Rows are points. Each copy is the shape, with its points in the same order, turned, moved and blurred by noise. Some copies are also mirrored. Which?

Shape:
[[ 0.44  0.01]
 [ 0.24 -0.03]
 [-0.07  0.40]
 [ 0.04 -0.17]
 [ 0.06  0.95]
 [ 0.01  0.20]
 [ 0.21 -0.69]]
Copy 1 (7 x 2):
[[ 0.42 -0.02]
 [ 0.26 -0.04]
 [ 0.03  0.51]
 [ 0.02 -0.05]
 [ 0.39  0.97]
 [ 0.09  0.29]
 [-0.03 -0.71]]
Copy 1 is: only turned
Copy 2 (7 x 2):
[[-0.19  0.40]
 [-0.02  0.32]
 [-0.10 -0.14]
 [ 0.24  0.27]
 [-0.53 -0.50]
 [ 0.03 -0.01]
 [ 0.47  0.81]]
Copy 2 is: only turned
Copy 3 (7 x 2):
[[ 0.08 -0.44]
 [-0.09 -0.35]
 [ 0.31  0.21]
 [-0.29 -0.29]
 [ 0.76  0.29]
 [ 0.04  0.00]
 [-0.66 -0.59]]
Copy 3 is: only turned
Copy 4, 7 rows:
[[ 0.34  0.37]
 [ 0.28  0.19]
 [-0.28  0.35]
 [ 0.20 -0.01]
 [-0.56  0.86]
 [-0.12  0.15]
 [ 0.62 -0.27]]
Copy 4 is: only turned

Shape:
[[-0.09 -0.24  0.29]
 [ 0.32 -0.58 -0.16]
 [-0.37  0.16 -0.09]
 [ 0.03  0.29  0.70]
 [-0.43  0.00 -0.49]
 [-0.20 -0.40 -0.02]
 [-0.79  0.43 -0.20]
 [-0.23  0.57  0.51]]
Copy 1:
[[-0.18 -0.02  0.47]
 [-0.57  0.08 -0.12]
 [ 0.26 -0.39  0.22]
 [ 0.33  0.35  0.70]
 [ 0.11 -0.66 -0.08]
 [-0.31 -0.27  0.23]
 [ 0.60 -0.80  0.30]
 [ 0.65  0.10  0.64]]
Copy 1 is: mirrored
Copy 2, 8 rows:
[[ 0.03 -0.37 -0.16]
 [-0.16 -0.53  0.43]
 [-0.11  0.11 -0.09]
 [ 0.79 -0.15 -0.18]
 [-0.61  0.20 -0.07]
 [-0.31 -0.43 -0.03]
 [-0.31  0.44 -0.53]
 [ 0.49  0.19 -0.40]]
Copy 2 is: mirrored
Copy 3, 8 rows:
[[-0.11  0.30  0.17]
 [-0.28  0.55 -0.41]
 [ 0.35 -0.22  0.01]
 [-0.27 -0.13  0.57]
 [ 0.54 -0.08 -0.40]
 [ 0.15  0.43 -0.04]
 [ 0.76 -0.39  0.06]
 [-0.04 -0.47  0.65]]
Copy 3 is: only turned
Copy 4 (8 x 3):
[[-0.22 -0.17  0.02]
 [-0.42  0.40 -0.41]
 [ 0.09  0.15  0.42]
 [ 0.24 -0.62 -0.02]
 [-0.03  0.56  0.48]
 [-0.41  0.20  0.09]
 [ 0.26  0.19  0.88]
 [ 0.47 -0.47  0.35]]
Copy 4 is: only turned

Shape (10 x 6):
[[-0.11 -0.14 -0.04  0.20  0.16  0.36]
 [-0.41 -0.19  0.01  0.19 -0.51 -0.15]
 [ 0.11 -0.45  0.06  0.04 -0.64  0.61]
 [-0.26  0.12 -0.16  0.23 -0.58 -0.15]
 [-0.22 -0.09  0.02  0.30 -0.40  0.65]
 [ 0.16  0.11 -0.19  0.18  0.15  0.22]
 [-0.10  0.00  0.07  0.01 -0.53 -0.13]
 [-0.57 -0.65 -0.37 -1.21 -0.37  0.47]
 [ 0.14 -0.31 -0.89  0.27  0.76 -0.04]
 [-0.10 -0.21 -0.11  0.20  0.24 -0.24]]
Copy 1 (10 x 6):
[[-0.22  0.18  0.45 -0.40  0.16  0.04]
 [ 0.27  0.05  0.64  0.28  0.50  0.03]
 [ 0.15 -0.02  0.94 -0.34  0.37 -0.64]
 [ 0.36 -0.01  0.66  0.46  0.16  0.03]
 [ 0.04  0.36  0.93 -0.08  0.12 -0.34]
 [-0.12  0.07  0.44 -0.15 -0.17  0.05]
 [ 0.47  0.11  0.50  0.32  0.26 -0.22]
 [-0.51 -0.64  0.07  0.17  1.07 -0.94]
 [-0.59 -0.46  0.14 -0.49 -0.07  0.74]
 [ 0.06  0.06  0.11 -0.13  0.16  0.37]]
Copy 1 is: only turned
Copy 2 (10 x 6):
[[-0.42 -0.09 -0.05  0.07 -0.50 -0.24]
 [ 0.08 -0.16  0.16  0.62 -0.18  0.12]
 [ 0.26 -0.37  0.52  0.19 -0.19 -0.65]
 [ 0.20 -0.16  0.17  0.34 -0.21  0.36]
 [-0.08 -0.18  0.46  0.11 -0.72 -0.33]
 [-0.29 -0.19 -0.15 -0.25 -0.44  0.01]
 [ 0.27 -0.18 -0.05  0.34 -0.15  0.09]
 [-0.01  1.03  0.29  0.55  0.40 -0.84]
 [-1.17 -0.13 -0.09 -0.32  0.06  0.15]
 [-0.44 -0.35 -0.32  0.23 -0.19  0.10]]
Copy 2 is: mirrored
